Every row gives one point. Each copy is the shape, with its points in the same order, turned, moved and blurred by noise. Say if it was mirrored as well.
(in the rows, 128 means zero)

Shape (7 x 2):
89 133

120 201

115 123

116 135

115 104

151 138

162 87
Copy 1 (7 x 2):
160 164

74 175

147 136

144 145

164 118

110 117

146 76
Copy 1 is: mirrored
Copy 2:
94 101

100 173

118 101

118 111

122 82

154 130

181 87
Copy 2 is: only turned

Shape (8 x 3):
81 92 101

92 95 106

153 111 143

116 148 135

110 146 170

122 136 161

119 141 132

96 76 55
Copy 1, 8 rows:
98 124 56

101 121 79

116 106 146

143 147 119

128 169 133

120 151 133

132 144 118

112 78 36
Copy 1 is: only turned
Copy 2, 8 rows:
74 151 107

89 146 105

140 100 108

131 134 148

123 101 165

129 107 150

134 128 141

82 180 63
Copy 2 is: only turned
Copy 3 (8 x 3):
120 132 68

123 130 79

126 101 146

137 152 139

108 159 156

113 141 152

138 146 134

154 106 41
Copy 3 is: only turned

Shape:
154 144 173 125

150 152 157 130

153 149 173 173

104 69 104 113

131 75 144 180

139 96 118 122

101 164 157 147

152 142 116 115
Copy 1:
176 116 146 102

167 121 149 117

166 78 151 128

101 135 64 104

122 62 87 117

135 127 85 114

121 118 172 126

163 150 115 137
Copy 1 is: only turned
Copy 2 (8 x 4):
160 106 141 99

156 115 147 117

165 146 171 92

66 134 87 119

107 179 120 79

118 136 97 124

113 108 185 111

141 117 127 153
Copy 2 is: mirrored
Copy 3, 8 rows:
138 147 187 103

130 153 174 105

125 192 189 118

191 114 103 147

193 186 138 150

170 129 129 124

102 146 172 158

127 127 140 99
Copy 3 is: only turned

Shape, 9 rows:
116 83 104 86 157 156

73 148 161 152 165 136

98 123 118 143 197 112

171 155 120 148 142 124

140 91 153 86 124 91

126 74 145 167 106 144

165 161 153 85 122 159

168 160 158 100 127 98

116 107 110 123 96 159
Copy 1 (9 x 6):
79 107 121 177 146 110

98 209 133 144 127 161

104 188 90 169 150 121

148 151 104 102 164 107

158 124 147 168 96 97

151 139 172 172 168 154

117 126 151 82 112 94

153 149 136 101 106 85

118 103 149 146 141 163
Copy 1 is: only turned
Copy 2:
137 152 103 150 64 133

114 131 182 202 129 137

138 100 149 206 95 152

164 92 136 124 141 108

101 109 139 107 89 171

92 108 160 139 70 80

155 157 151 99 148 125

137 108 150 97 146 155

94 145 108 142 106 94
Copy 2 is: only turned
